Each row is a point. Examples show where two turns around zero, p and q, send a point. Where does a point land after both, in the order given? Backwards means that the second turn is done in reverse. Each puzzle has new turns, and all numbers are rounded.

Turn p:
[-12   2] -> [-6 11]
[  6 -43] -> [-30 -32]
[ 6 40] -> [35 20]
Turn q:
[-48  -3] -> [-28  39]
[40 -2] -> [ 20 -35]
[-13 -10] -> [-15   6]
[21 15] -> [ 24 -10]
Where do these land?
p, then q: [ -3 -13] -> [-11   7]
p, then q backwards: [ 36 -16] -> [ 38 -12]
p, then q: [-33  29] -> [38 22]

Turn p:
[ 11 -14   6] -> [  8 -16   3]
[-17  -5  -5] -> [-18  -1  -1]
[-14  36  -4] -> [-6 38 -1]
[ -4   1 -20] -> [ -8   3 -19]
[ 24 -18  23] -> [ 23 -24  17]
Turn q:
[  8  13 -16] -> [15  5 15]
[-17  -7  10] -> [-19   5  -8]
[15 -2 16] -> [  1 -22  -4]
[ 25  -6 -13] -> [28 -6 -5]
[-48  -5  -1] -> [-35  33  -4]
[16  8  5] -> [  8 -15   7]
Where do these land?
p, then q: [-33  10  13] -> [-34   1  14]
p, then q: [12 -8  4] -> [  8  -7 -11]
q, then p: [ -7 -20  -9] -> [  2  14 -18]
q, then p: [28 17 -8] -> [ 24 -21  12]

Turn p:
[25 17 -7  7] -> [29  2  9 -9]
[ 9  9  0 10] -> [11  8  4 -8]
[-29 -22  -6  -1] -> [-25   3 -20  18]
[-7 -8 28 10] -> [-22  15  15  -6]
[-11 -25  -7 -17] -> [-16 -13  -6  25]
[14 28 -7 -8] -> [ 23 -14   1 -19]
Turn q:
[  6   6 -22  10] -> [-5 24  6 -1]
[ 7  8 11  2] -> [ 6 -7 12  3]
[ 31 -10  -1  -7] -> [30 10 -2 11]
[-48  -7  12  10] -> [-42 -25 -13  -3]
[  4   3  -1 -15] -> [ 11  -1  -3 -11]
Where do these land?
q, then p backwards: [ 10  11   7 -19] -> [16 19 -3 -3]
p, then q: [ -5 -15  13 -25] -> [-20 -15 -17  13]
p, then q: [  1 -26   8  18] -> [-18  -8  26   0]
q, then p: [  3  18 -18 -26] -> [  6 -34  11  -6]
q, then p: [-12   1   3  30] -> [-21  19 -13 -10]
p, then q: [  3  10 -12  21] -> [ 14  13  15 -10]

Turn p:
[ 13 -23  12 -17] -> [ -5  -6 -11 -31]
[  6 -15  -2  10] -> [14 -9 -9 -5]
[29 36  9 29] -> [  6 -31  42  17]
[  0   1 -18 -11] -> [ 6 19  4 -5]
[-48   0  -1 -11] -> [-21  26 -28  23]
Turn q:
[ 18 -33  31  18] -> [  7 -44   3  26]
[-4 17  1  6] -> [ 9 14 -8  3]
[-18  -8 -21  12] -> [ -4  -5 -20 -23]
[ 10 -22   6  18] -> [  9 -29  -2   2]
[-23   4  20   4] -> [ -9   5 -22  19]
[ 31  24 -17 -28] -> [  8  27  41 -10]
[-14  18 -20 -29] -> [-20  33   7 -16]
Where do these land?
q, then p: [ 24  17  -7 -37] -> [-39 -23   9  12]
p, then q: [ 3 -2 22 32] -> [ -3 -37  -4 -11]
p, then q backwards: [  0 -16  28  11] -> [-13 -28   1  15]
q, then p backwards: [  4 -10 -11   3] -> [13 -5  7 -2]
p, then q: [-31  11 -31  -9] -> [ 35  28 -12   0]

Turn p:
[-18  14 -22  26  -2  34] -> [-7 30 41 10  2  9]
[-24   6   3   3  12  15] -> [  8   5  23 -13  11   9]
[  5 -13   2 -22 -10  -3] -> [ -2 -21 -10  10  10  -5]
[ 30 -12  29 -20  11  11] -> [ 17 -37 -11   7 -20  17]
[-19  27  -5  20 -14   7] -> [12 34 17  4  7 -9]
[ 20  -3 -12 -18   8 -46] -> [-19 -15 -34 -17 -12 -30]
[  7 -20   5  12  -5 -19] -> [-10   5 -28  -1   1  10]
Turn q:
[  9 -25  -5 -12 -13  10] -> [  4   5  -2  26 -16  12]
[ 29  25 -13 -30   8  12] -> [ 10 -17   2  30  14 -35]
[-40  -4  -9  17  12   2] -> [  0 -19   1 -36 -17  15]
[-48  21   8   8  -1  -7] -> [-25 -18  20 -40  -2   4]
[ 19 -10  -1  17 -12 -20] -> [ -6  21 -24   4  12  10]
[26 12 10 11 -8 22] -> [  2  24  -4   8  -7 -30]
[  6 -20  10 -11  15 -18] -> [17  5  7  7 17 23]
Where do these land?
p, then q: [-26  33   8 -13  -8   9] -> [15 22  4  6 37 -6]
p, then q backwards: [  6  11  12 -18 -23   3] -> [ 22   2 -13 -15  14   9]
q, then p backwards: [-13  24 -29  15  -5  -2] -> [ 10 -13  -6 -21  14 -30]
q, then p backwards: [  2  17 -22   1  -6 -17] -> [  0 -21  -5 -17  -6 -18]
q, then p: [ 24 -14  16   1  21  19] -> [ 11   7 -13  10 -35 -11]
q, then p: [  6 -30  -8  38  -1 -23] -> [-13  -6  43  18 -10 -22]
q, then p: [  9 -24  20  -3  38   1] -> [ 15 -16  -1  15 -42   4]
q, then p backwards: [ -8 -17   4 -22 -17  10] -> [18 -4 -9  7 -1 28]
